Rows are points. The ring and each string are closed loops that go straight from each point to the next, and from the last back to the first. Before rounding, they use only three directions, however many columns there are. Count how often each string passes through the ring. Passing back the other way cancels.

Ring, 9 rows:
14,-5,39,-16
10,16,48,-3
-4,29,38,18
-24,24,3,38
-32,13,-29,43
-32,0,-53,39
-23,-16,-59,22
-8,-31,-39,-1
8,-29,7,-20
String:
19,6,12,-15
24,-15,34,-31
18,-30,57,-33
2,-27,48,-15
18,37,80,-3
11,63,52,18
2,49,55,20
-6,10,57,10
-8,-12,27,4
-7,-10,14,4
15,-20,60,-26
27,-14,47,-34
17,4,14,-14
Times through: 0
String:
-12,-12,-11,10
-7,2,-43,13
-2,-16,-46,-1
14,-46,-16,-33
13,10,5,-6
0,3,4,4
1,-29,22,-13
3,-60,25,-30
3,-61,-9,-28
-15,-46,-19,-3
Times through: 0

Ring:
36,-32,-6,8,-28,-10,-12,16
41,12,-34,-35,14,22,-21,4
16,32,-6,-28,37,31,-6,-14
-10,21,39,7,31,18,12,-22
-23,-18,67,49,-3,-11,25,-17
2,-48,40,49,-35,-27,12,3
String, 18 rows:
33,2,16,-4,2,10,-15,9
9,-5,-17,-7,9,8,3,-12
12,20,-58,-43,35,29,-2,-23
24,50,-18,-47,52,44,-14,-15
21,48,34,-21,45,37,-12,-8
15,14,45,7,15,14,-5,-2
-2,-1,17,9,11,6,10,-15
-30,-8,7,16,17,2,29,-35
-44,-13,68,52,9,-9,39,-33
-26,-25,111,74,-13,-20,28,-10
2,-24,85,54,-19,-16,9,5
4,-17,21,19,-6,-4,8,-6
-7,-39,10,31,-20,-18,18,-10
0,-64,-1,41,-44,-33,17,-1
23,-56,-9,26,-44,-26,0,12
27,-43,-39,2,-30,-14,-4,6
69,-25,-33,-18,-30,-1,-35,33
60,0,-5,-19,-8,12,-33,26
Times through: 3
String, 30 rows:
8,44,76,4,41,30,-4,-9
-16,35,62,11,43,24,14,-26
-32,9,23,13,31,11,29,-38
-20,-9,-2,10,13,2,23,-29
-1,0,49,23,8,3,8,-9
-6,5,89,40,9,2,11,-7
-4,1,85,40,5,0,10,-6
-6,-10,21,18,4,0,14,-15
-3,-8,31,20,4,0,11,-11
-2,-1,72,34,5,0,9,-6
-10,-7,27,20,7,1,16,-18
5,-4,32,16,4,3,5,-6
-7,14,79,30,19,9,11,-12
-17,27,79,24,34,17,15,-22
1,28,70,14,30,20,3,-11
10,3,30,9,9,8,0,-5
-8,0,-9,-2,18,10,14,-24
-5,34,-6,-24,47,32,7,-29
14,53,6,-36,56,44,-8,-19
35,58,24,-36,51,46,-23,-2
26,52,-12,-46,53,45,-16,-13
10,29,-36,-38,41,32,-2,-22
4,3,-19,-12,18,13,5,-18
23,11,21,-4,13,15,-9,1
10,-1,6,1,8,8,2,-8
1,13,-31,-23,29,21,7,-25
8,40,-24,-39,50,38,-2,-25
-7,24,-30,-27,42,27,10,-32
-9,41,-13,-30,56,37,9,-35
7,55,53,-13,55,40,-4,-16
Times through: 0

Ring, 10 rows:
-9,51,50,16,-17,25,-6,-7,8,26,29,-29
-20,64,43,15,-17,33,15,-17,9,-1,18,-15
-33,56,31,9,-8,35,30,-23,11,-19,13,-7
-45,33,18,1,6,31,39,-27,13,-27,12,-6
-47,-5,2,-10,25,12,39,-22,12,-26,21,-15
-36,-21,-3,-12,30,-8,31,-13,8,-19,33,-26
-18,-25,-2,-9,28,-27,17,-1,2,-6,46,-40
-4,-17,10,-3,19,-30,1,7,0,13,52,-48
1,4,32,5,3,-12,-14,6,2,34,49,-49
-2,28,46,12,-9,10,-16,0,6,38,40,-41
String:
24,-10,24,6,7,-45,-25,22,-7,40,68,-66
2,9,49,9,-4,4,-31,7,7,60,48,-52
-21,19,52,8,-4,34,-16,-9,15,48,30,-35
-18,31,37,8,-4,20,4,-10,9,15,29,-27
-8,63,35,16,-17,13,15,-9,2,-8,27,-21
-15,87,32,19,-23,22,34,-17,2,-34,16,-6
-49,61,28,7,-6,50,45,-34,15,-35,1,6
-69,14,20,-7,17,55,42,-38,23,-20,1,1
-47,-1,19,-6,18,28,23,-22,16,-1,20,-18
-60,-32,10,-16,34,28,24,-25,21,3,20,-20
-33,-43,-12,-17,41,-23,28,-8,6,-16,41,-34
7,-24,-17,-7,28,-67,20,14,-11,-23,62,-50
13,5,3,3,10,-50,9,13,-10,-9,57,-48
Times through: 1

Ring (7 x 14):
33,-11,-6,-53,-18,22,-23,-15,-27,16,22,62,1,34
45,11,-2,-34,12,10,20,-10,-1,3,15,42,6,-5
21,26,2,12,43,-9,52,-1,35,-19,-3,-8,11,-45
-7,24,2,40,50,-20,49,-2,47,-25,-8,-37,13,-50
-32,7,-1,41,32,-16,15,-4,34,-20,-7,-39,10,-26
-32,-11,-3,14,5,-1,-18,-3,7,-10,-3,-11,4,6
6,-20,-6,-40,-22,21,-37,-9,-27,10,14,45,0,38
String, 21 rows:
45,-17,-9,-73,-32,30,-40,-26,-43,29,35,85,-1,56
44,-11,-4,-68,-20,31,-17,-2,-33,11,15,73,-1,29
25,-2,0,-36,2,18,7,10,-8,-7,-2,37,2,-2
9,3,-1,-10,13,5,11,2,7,-9,-1,13,5,-10
31,11,-3,-18,15,3,16,-16,6,2,16,27,7,-5
53,25,-4,-17,28,-4,37,-30,16,7,27,30,11,-15
43,34,2,2,47,-9,64,-7,35,-14,4,4,13,-49
14,28,6,20,52,-10,66,16,43,-32,-19,-21,12,-64
-5,16,6,20,40,-5,46,24,35,-34,-25,-24,9,-53
1,9,0,8,24,-4,20,-1,20,-14,-3,-5,8,-21
4,15,-4,19,30,-13,20,-23,26,-4,13,-10,11,-16
-21,26,-3,64,53,-35,36,-32,55,-13,11,-53,16,-37
-43,14,-1,64,45,-28,25,-10,49,-24,-8,-61,13,-38
-50,1,2,47,30,-14,11,12,34,-30,-22,-50,8,-31
-31,-5,1,19,16,-1,3,14,17,-23,-17,-21,5,-17
-7,-1,-3,3,11,0,-2,-7,8,-6,4,2,6,-1
-6,-6,-7,-3,0,0,-21,-26,-1,8,20,12,6,21
-21,-28,-9,-21,-27,14,-59,-19,-26,14,18,29,0,52
-11,-34,-8,-43,-37,25,-63,-8,-39,14,14,48,-4,57
18,-29,-12,-61,-42,26,-66,-33,-48,33,38,74,-2,74
33,-16,-11,-56,-28,20,-45,-39,-36,32,42,71,1,59
Times through: 3

Ring (9 x 14):
9,-22,-11,28,19,-4,8,40,19,26,-10,28,-3,17
-7,-13,-9,10,2,-3,14,42,18,53,-2,7,-16,-22
-16,0,-4,-10,-18,-6,14,29,13,58,12,-27,-23,-59
-13,10,2,-24,-28,-8,6,6,7,38,25,-52,-19,-71
2,16,14,-31,-23,0,-10,-22,-2,-5,37,-55,0,-44
16,13,18,-24,-8,7,-21,-34,-5,-35,38,-38,17,-5
31,1,14,-3,11,7,-25,-30,-2,-57,26,-10,29,37
39,-14,4,21,25,1,-20,-13,6,-56,9,14,29,59
31,-26,-9,39,30,-5,-6,19,16,-22,-9,33,16,54
String, 29 rows:
4,-14,3,10,23,16,1,32,12,25,2,36,6,31
8,-10,-1,8,8,1,0,18,11,13,6,5,1,4
10,-20,-18,30,5,-20,11,35,21,24,-11,1,-12,-13
-3,-19,-18,24,2,-14,19,51,23,55,-12,7,-21,-26
5,-13,-13,17,-4,-18,10,28,18,28,-2,-13,-14,-29
-1,-5,-2,0,-3,-3,5,21,12,29,9,-10,-8,-22
-15,4,9,-20,-5,14,4,22,7,47,20,-6,-8,-27
-33,7,-3,-25,-32,-5,22,38,14,91,17,-41,-37,-95
-27,8,-10,-20,-43,-22,22,28,15,79,16,-66,-42,-116
-3,1,-11,-3,-30,-27,11,12,14,32,12,-58,-25,-78
9,-3,-1,1,-6,-8,-2,5,9,5,13,-23,-3,-20
3,4,-5,-8,-27,-23,2,-3,9,11,19,-60,-16,-65
-6,20,8,-35,-40,-13,-3,-20,1,12,38,-81,-15,-84
-7,27,21,-50,-36,4,-12,-34,-7,0,50,-76,-3,-67
-2,22,26,-45,-16,19,-17,-28,-8,-6,47,-42,10,-25
8,6,12,-15,-4,6,-11,-11,1,-9,27,-22,8,-7
7,14,24,-32,-2,21,-20,-25,-6,-20,40,-21,18,5
23,20,32,-37,-2,21,-35,-56,-14,-64,51,-35,34,21
36,9,21,-14,5,7,-33,-52,-8,-79,37,-29,35,33
32,-7,-1,14,4,-14,-15,-17,7,-45,13,-22,15,13
24,-7,0,11,6,-8,-11,-7,8,-27,12,-13,11,11
46,-14,0,26,20,-10,-21,-21,6,-70,8,-1,28,51
51,-18,5,29,36,3,-27,-20,4,-80,7,25,41,86
32,-12,12,13,33,17,-21,-7,3,-45,12,33,34,75
18,-8,7,6,17,9,-11,3,6,-14,12,13,16,33
19,-11,6,10,22,11,-10,8,7,-13,9,22,17,41
31,-27,-4,38,40,6,-8,23,14,-21,-9,52,22,75
35,-41,-18,62,47,-7,1,42,24,-12,-28,65,16,79
20,-32,-12,45,38,1,4,46,21,12,-20,58,8,57
Times through: 0
String, 23 rows:
21,-14,3,15,23,8,-10,10,9,-15,6,24,17,43
18,-13,-4,17,11,-5,-4,11,12,-7,3,4,6,15
26,-29,-18,46,22,-18,4,31,22,-4,-17,23,3,29
13,-31,-15,42,30,-3,10,52,23,28,-20,48,-1,36
-5,-18,-2,14,22,14,10,50,16,50,-5,43,-3,20
0,-8,0,3,6,5,3,25,12,29,7,8,-3,-3
-1,-15,-15,18,-3,-16,15,39,20,44,-5,-7,-19,-32
-20,-11,-20,10,-18,-20,28,56,24,86,-7,-20,-39,-74
-31,3,-4,-18,-24,-3,22,43,15,90,12,-27,-34,-80
-19,9,11,-28,-14,13,5,17,5,51,25,-20,-12,-43
-2,2,2,-10,-11,-3,1,8,8,22,18,-27,-8,-34
-9,10,-4,-19,-37,-22,8,2,9,34,23,-71,-25,-91
-18,26,10,-48,-51,-11,1,-18,0,31,44,-94,-23,-110
-11,25,23,-50,-28,13,-11,-24,-6,11,48,-58,-1,-54
4,7,13,-19,-6,9,-10,-9,1,-2,28,-23,6,-12
17,2,3,-5,-10,-11,-10,-16,4,-21,22,-39,5,-19
23,16,21,-27,-10,5,-27,-49,-8,-56,43,-48,23,-2
25,16,32,-32,5,24,-35,-53,-13,-67,48,-24,37,34
25,6,23,-15,13,20,-28,-32,-6,-52,34,-5,33,42
14,-1,10,-4,8,9,-12,-5,3,-15,20,-2,14,18
42,-16,-5,30,17,-15,-16,-13,9,-58,4,-3,22,40
56,-25,-4,44,38,-8,-23,-13,10,-80,-3,27,37,86
39,-21,2,31,39,7,-18,2,9,-48,0,40,32,82
Times through: 5

Ring, 8 rows:
34,34,-8,9,0,-11,56,14,35,-9,3,12,-17,1
11,40,-29,32,8,-3,20,28,44,11,7,8,-4,22
-27,9,-34,38,5,24,-32,17,31,36,-3,-5,11,35
-46,-23,-28,29,-2,47,-55,-4,17,46,-14,-16,15,37
-51,-55,-8,8,-13,54,-56,-26,-6,44,-24,-21,11,21
-24,-55,17,-10,-21,22,-20,-27,-25,25,-21,-11,-4,-10
9,-27,24,-14,-19,-8,25,-15,-17,4,-12,3,-17,-24
29,2,15,-10,-12,-15,51,-4,4,-8,-5,9,-21,-19
String, 24 rows:
-1,2,-7,16,-4,-3,5,9,11,16,-3,3,-5,4
8,25,-11,29,1,-29,12,31,16,15,7,13,-6,1
-2,15,-20,23,1,10,5,12,29,17,-2,1,-2,19
-9,14,-29,25,3,29,-3,7,39,21,-5,-4,2,31
-11,6,-14,26,-1,-3,-11,17,13,25,-1,3,1,11
-17,-3,-20,21,-2,25,-15,2,22,26,-8,-6,3,23
-42,-13,-40,28,2,69,-46,-9,38,41,-15,-20,16,52
-71,-35,-48,33,2,98,-84,-19,35,60,-24,-32,27,68
-62,-40,-23,31,-5,43,-79,-4,0,58,-16,-18,20,32
-34,-27,-3,23,-9,1,-43,6,-13,40,-8,-3,6,4
-24,-25,-5,13,-9,18,-25,-5,-1,30,-12,-7,2,8
-45,-58,-8,-3,-14,74,-43,-40,3,37,-29,-26,8,26
-55,-86,5,-16,-23,82,-53,-56,-17,40,-38,-32,7,17
-41,-83,27,-17,-28,29,-41,-39,-45,35,-29,-16,-1,-16
-26,-77,29,-27,-28,36,-17,-47,-35,22,-30,-16,-7,-16
-10,-51,18,-23,-22,36,6,-39,-13,12,-25,-13,-11,-8
-3,-20,6,-1,-12,10,8,-11,-1,13,-12,-2,-8,-4
-3,-13,-3,3,-9,18,7,-9,10,14,-11,-4,-6,5
21,-13,10,-20,-14,22,47,-25,12,-8,-15,-3,-19,-7
49,6,15,-28,-13,8,87,-22,22,-28,-10,5,-30,-16
50,28,16,-3,-8,-48,76,17,8,-19,6,22,-28,-30
29,26,8,13,-5,-50,43,27,4,-2,9,20,-18,-21
0,0,-8,10,-5,11,10,0,17,13,-7,0,-6,8
17,22,-22,8,1,30,37,-2,47,-1,-6,-2,-9,23
Times through: 2
String, 24 rows:
-35,14,-49,45,10,45,-42,16,48,41,-4,-11,17,54
-33,-11,-36,22,1,66,-31,-12,39,33,-16,-19,11,47
-22,-10,-14,22,-4,14,-24,5,9,31,-7,-4,4,15
-31,-16,-7,30,-6,-8,-42,16,-9,41,-4,0,7,5
-78,-63,-26,21,-9,82,-94,-28,2,64,-28,-32,25,45
-86,-88,-21,5,-15,113,-98,-53,-1,64,-40,-43,25,48
-42,-48,5,12,-15,13,-51,-9,-25,43,-16,-9,6,0
-16,-20,6,14,-11,-12,-17,6,-14,27,-6,2,-2,-8
-24,-40,1,-3,-14,39,-17,-25,-2,25,-20,-13,-1,8
-28,-69,17,-22,-24,51,-18,-47,-20,23,-31,-20,-4,-2
-13,-67,37,-27,-29,10,-1,-36,-42,15,-24,-8,-13,-30
4,-50,37,-28,-26,-2,22,-30,-34,4,-19,-1,-19,-34
12,-35,18,-29,-20,34,38,-39,1,-5,-22,-9,-19,-10
6,-10,6,0,-11,1,19,-5,3,8,-8,2,-11,-7
15,1,12,5,-10,-30,27,10,-5,5,-1,12,-15,-20
45,24,21,-1,-9,-59,67,21,-2,-14,8,24,-27,-36
53,34,-3,-11,-3,6,89,-4,45,-28,-2,9,-27,-1
29,25,-15,1,-1,23,55,-4,46,-10,-5,2,-15,15
6,7,-13,9,-3,20,20,-2,29,8,-7,-2,-7,15
14,26,-5,25,-1,-39,20,31,11,11,8,16,-9,-7
23,53,-23,36,9,-30,32,41,39,6,14,17,-8,10
12,50,-26,43,10,-33,15,46,35,15,15,17,-3,13
0,38,-21,47,7,-42,-4,49,19,25,15,17,1,7
-16,37,-39,55,12,-12,-25,45,35,35,11,8,10,30
Times through: 2

Ring, 10 rows:
-1,8,25,-3,-60,-2,-52,-36,-20,-44,-31,14,29,16
1,-3,28,-7,-74,-4,-51,-38,-23,-42,-33,5,43,21
1,-16,28,-11,-78,-5,-47,-31,-22,-28,-29,-7,55,19
-3,-27,26,-16,-59,-5,-43,-5,-13,1,-14,-16,56,3
-7,-25,20,-16,-36,-4,-40,14,-2,19,-3,-15,46,-12
-11,-16,11,-12,-12,-3,-36,23,10,31,6,-7,28,-27
-14,7,-2,-2,7,-2,-33,14,21,26,8,11,0,-35
-13,20,-3,3,5,-1,-36,1,19,10,2,22,-10,-30
-11,24,3,4,-6,-1,-41,-10,10,-9,-7,27,-8,-20
-7,22,13,2,-27,-1,-48,-22,-4,-29,-19,25,3,-4
String (27 x 14):
-16,14,-14,4,17,-3,-26,11,32,34,13,17,-12,-43
-12,23,-29,16,-7,-6,-16,-32,34,17,1,24,-16,-29
-8,15,-16,11,-29,-6,-23,-39,20,1,-9,18,1,-14
-12,29,-18,13,-4,-3,-27,-26,25,3,-3,29,-18,-26
-15,39,0,7,21,2,-44,3,17,-5,0,39,-30,-33
-11,16,27,-9,-2,2,-58,18,-6,-13,-8,20,4,-18
-7,4,18,-6,-28,-2,-47,-4,-4,-10,-12,10,20,-8
-6,18,-1,7,-39,-4,-35,-41,5,-21,-19,21,6,-2
-6,9,9,0,-39,-4,-40,-26,-1,-17,-17,14,17,-2
-6,2,29,-10,-35,-1,-55,-1,-15,-21,-17,9,26,-1
-1,4,55,-17,-53,2,-75,-3,-40,-57,-33,12,38,19
4,9,28,-1,-87,-4,-54,-62,-29,-66,-45,15,37,33
1,6,7,5,-79,-7,-37,-66,-11,-40,-34,11,32,21
5,-4,20,-1,-99,-7,-43,-69,-24,-52,-42,4,50,34
5,-23,48,-18,-99,-4,-61,-32,-42,-50,-41,-11,72,36
0,-29,58,-28,-69,-1,-67,10,-40,-29,-26,-16,70,19
-3,-16,30,-14,-55,-3,-49,-7,-17,-14,-19,-6,47,6
-2,-7,1,1,-64,-8,-29,-44,1,-9,-20,0,35,6
-2,-21,11,-7,-69,-8,-32,-31,-5,-2,-18,-12,51,7
-3,-43,34,-25,-60,-6,-44,14,-16,15,-9,-30,72,1
-7,-39,43,-30,-34,-2,-53,43,-16,21,-1,-26,62,-11
-10,-42,47,-35,-17,0,-57,67,-15,33,7,-28,61,-22
-11,-28,16,-18,-17,-4,-36,32,7,40,9,-18,40,-27
-8,0,-15,6,-35,-8,-19,-32,21,16,-5,5,16,-15
-7,2,-2,2,-34,-5,-30,-24,10,3,-9,7,17,-11
-11,-7,22,-14,-8,-1,-47,28,1,15,2,0,23,-23
-19,-4,16,-16,33,2,-45,63,16,44,21,3,5,-49
Times through: 0

Ring:
-17,12,-3,-39,-10,-49,37,-25,58,11,-18,14,3,-21
-14,6,-15,-18,1,-34,11,-18,30,6,-8,-7,-7,-4
-2,-5,-20,5,15,-11,-11,-8,3,1,5,-23,-14,11
13,-16,-22,24,28,15,-28,2,-25,-2,17,-33,-18,25
28,-23,-19,32,37,46,-38,9,-54,0,28,-38,-19,33
32,-22,-13,25,34,50,-29,9,-53,3,27,-30,-15,28
30,-18,-1,7,25,36,-4,3,-26,6,18,-9,-5,13
17,-7,17,-25,6,-10,45,-10,39,10,-3,27,12,-16
3,2,19,-42,-6,-39,63,-20,70,12,-16,39,16,-29
-8,9,12,-47,-12,-51,60,-25,76,13,-21,35,14,-31
String, 28 rows:
21,-9,-8,-2,18,38,-11,-2,-36,11,16,-16,-10,13
36,-18,19,-9,19,25,30,1,6,9,11,20,9,-4
28,-16,25,-17,13,-10,54,-5,49,6,-1,36,17,-17
24,-12,32,-30,5,-24,71,-10,69,9,-8,49,23,-27
16,-4,38,-49,-6,-40,89,-17,91,13,-18,63,29,-40
12,-5,42,-51,-8,-64,105,-20,121,10,-25,73,35,-48
9,-6,10,-20,6,-27,41,-12,50,6,-6,22,9,-14
1,2,1,-26,1,-19,27,-15,31,10,-6,10,2,-11
-15,15,0,-48,-14,-36,40,-27,48,16,-17,18,4,-23
-23,19,14,-65,-25,-79,77,-35,106,15,-34,46,18,-44
-12,7,13,-44,-11,-70,67,-26,97,8,-25,38,16,-34
-8,3,8,-33,-5,-59,53,-21,80,6,-19,27,11,-25
-29,18,-7,-44,-16,-70,41,-31,75,10,-25,14,2,-25
-4,-2,1,-18,3,-46,36,-16,60,3,-11,14,5,-14
1,-1,-12,-10,9,-4,1,-11,2,8,2,-11,-8,4
-7,4,-24,-8,8,-2,-16,-13,-13,8,3,-26,-17,10
-9,-1,-29,7,14,-13,-22,-10,-5,1,4,-33,-19,15
4,-14,-20,21,24,-16,-14,-3,9,-5,8,-25,-13,16
15,-21,-11,24,28,-10,-5,2,12,-6,11,-16,-8,15
23,-28,-22,47,42,15,-35,10,-24,-10,24,-38,-19,33
26,-27,-30,50,44,42,-56,13,-61,-7,32,-54,-27,44
32,-30,-15,43,43,32,-31,13,-36,-7,28,-33,-16,33
17,-14,-4,6,21,4,4,-2,3,2,9,-7,-5,8
13,-8,-17,6,20,25,-20,-3,-32,6,15,-25,-15,17
26,-20,-4,15,28,21,-5,4,-14,1,17,-12,-7,15
42,-30,-3,30,39,47,-16,13,-38,-1,28,-18,-8,25
26,-18,0,8,25,19,3,2,-7,3,14,-5,-3,10
13,-7,-8,-3,15,12,-1,-5,-9,7,9,-10,-7,7
Times through: 3
